Each row is a point. To make a cloud, some directions were put in groups of two or more. Within a group, all points are equally far from the middle, so they leave a hole (a ring in 2 directions, a hollow ball in 3). The other directions are filled evenly. Then the cloud was stretched, turned, moved and blurred a little. Count the holes, and give their numbers of directions, smallest first.
(in the rows, 128 means zero)

Cloud (20 x 3):
[[ 99 131 119]
 [153  64 106]
 [ 91 153 101]
 [173 146 109]
 [117 143 131]
 [122 151 123]
 [117 128  68]
 [102  66 149]
 [141 148 147]
 [133 136 103]
 [184  82 141]
 [113  89 155]
 [142 114  65]
 [119  61 108]
 [162 137  64]
 [143 142 134]
 [107 122 157]
 [159  94 137]
 [116 169 116]
 [163 159  92]]
Holes: 0

Cloud:
[[122 132 138]
 [170 132 175]
 [117 117 143]
 [108 186 157]
 [148 155  59]
 [114 139 182]
 [139 193 125]
 [131 116 119]
 [133 168 101]
 [144  90 137]
 [133 138 103]
 [136 126 161]
 [171 101  93]
 [181 148 142]
 [114 107  93]
 [192 126 175]
 [ 91 152  74]
 [122 105  87]
 [143 133  97]
 [113 178 151]
 [107 100 108]]
Holes: 0

Cloud:
[[154  89 133 153]
 [125 148  88  86]
 [ 84  93 122 105]
 [ 92 144  81 137]
 [ 80 113 162 147]
 [ 98 154 138  85]
 [122  89 100 128]
 [ 79 168 141 147]
 [111 163  81 103]
 [ 89 108 167 150]
 [135 109 105 174]
 [ 68 159 137 143]
 [102 129 134  70]
 [ 75 169 136 137]
 [102 125 137  70]
 [159 159 126 144]
 [136 151  98 182]
 [116 106  91 148]
 [ 97 162 140  95]
 [ 96 165  97  93]
 [132  99 100 157]
 [132 128  98 180]
 [162  98 108 112]
 [132 156  79 161]
 [158 163 101 150]
 [163 156 120 143]
 [149  91 136 162]
 [ 73 150 146 155]
 [ 94 156  79 129]
 [102 161  76 125]]
Holes: 2 (2, 2)

Cloud (31 x 4):
[[161 109 173 114]
 [149 106 120  45]
 [158 136 159 186]
 [140 156 146 159]
 [120 112 103 109]
 [124 168 136 121]
 [113 141 177 140]
 [118 165 148 124]
 [158 102 162  72]
 [135 166 121 125]
 [104 172 121 114]
 [119 157  98 188]
 [126 160 155 123]
 [112 114 177 114]
 [124  99 159 140]
 [151  99 129  75]
 [165  94 137  94]
 [144 106  87 169]
 [164 158 118 143]
 [213  83 117 127]
 [160 133  77 143]
 [111 154 156 187]
 [105 141  85 156]
 [112 104 137  90]
 [124 100 131 107]
 [ 83 172 113 112]
 [132 151 139 212]
 [105 167 116 145]
 [ 90 160  95  97]
 [119 155  94 169]
 [145  92 139 144]]
Holes: 1 (2)

Cloud (46 x 6):
[[144  86  99 151 105 151]
 [ 79 109 160 124 161 176]
 [113 110  68 133 133 182]
 [155 131 113 115 191 142]
 [ 82 100 162 111 143 123]
 [118 139 147 121  94 122]
 [ 91 125 187  99 140 106]
 [147 126  94 134 122  50]
 [137 166 149 122 167 157]
 [129 138 130 144 152 162]
 [ 98 129 107 189  93 182]
 [125  81 148 148 103 147]
 [130 107 146 153 125 141]
 [124  68 112  99 170  75]
 [141 128  70 155 110 116]
 [129 118 141 113 119 176]
 [101  52 135  89  86 115]
 [ 95 136 118 174 154 145]
 [105 116 142 122 167  84]
 [148 141  97 167 152 127]
 [131  95  63  98 153 106]
 [ 82  85 128 157 113 143]
 [140  87 126 129 133 160]
 [ 87 153 180 151 158 134]
 [101  63 133  89 117 107]
 [ 96  71  91 158  99  87]
 [ 78 115 121 106 137 127]
 [147 115 155 105  92 102]
 [126 162  80 145 145  80]
 [138 111  66 162 145 147]
 [100 152 127 159 142  59]
 [110 137  44 193 123 165]
 [137 106 159 126 110 168]
 [ 85  76 142 102 124 121]
 [180 128 126 118 165 109]
 [137  93  87 161 126 145]
 [144 149 145 143 103 130]
 [ 87  97  76 116 179 103]
 [149 108 127 121 161 151]
 [126 102 136 105 196  72]
 [129 103 161 123 170 112]
 [105  84  91 144 155 172]
 [141  97  86 153 148 141]
 [ 84 108 142 130 142 113]
 [138 139 175 115 153 168]
 [ 79  90 150 138 127 182]]
Holes: 1 (2)

Cloud (51 x 6):
[[112 112 153 155  88 149]
 [134 172 171 122 145 119]
 [179 124 106 127 159 168]
 [108 186 160 166 152 126]
 [137 114 170  96 147  94]
 [ 87  89 125 121 138  77]
 [164  73 124  76 158 121]
 [122 120 183 112 195 115]
 [139  72 133  74 148 107]
 [167 132 175 165 147 155]
 [105 148  85 144 161 109]
 [157  99 139 146 129 103]
 [ 92 146 142 121 164 138]
 [136 130 193 107 181 120]
 [108 111 161 105 163 139]
 [144  73 192 133 106 131]
 [140 112  96 115  93 152]
 [128  95 133  99 207 107]
 [ 86 114 164 157 174 107]
 [106  97 198 162 135 110]
 [133 165 189 161 162 116]
 [ 95 154 144 119 136 135]
 [135 104  87 142  96 143]
 [139  53 108 112 150 141]
 [184 108 102 118 142 153]
 [128 152 157 179 107 155]
 [123 126 145 139 100 166]
 [143 158  96 113 190 137]
 [122  98  72  96 143 141]
 [160  84 195 129 111 138]
 [116 145  79 110 152 118]
 [150  60 127  76 141 120]
 [173 107 159 137  95 136]
 [150 147  84 104 176 143]
 [101 145  81 136 165 109]
 [136 111 209 161 133 113]
 [ 83 144 158 178 132 124]
 [ 75 137 150 149 114 100]
 [109  72 128 135 161  82]
 [137 150 177 117 144 103]
 [151 168 151 118 186 150]
 [133 123 178 155 191 108]
 [ 93 110  88 110 179 109]
 [142 112 150 152 189 105]
 [ 76 138 162 164 116 108]
 [107 122 113 176 147 141]
 [ 90 139 136 111 123 119]
 [120  70 106 146 144 137]
 [149 112  91 140  98 146]
 [116 153 139 162 103 108]
 [ 93 121 125 161  92 106]]
Holes: 3 (2, 2, 2)
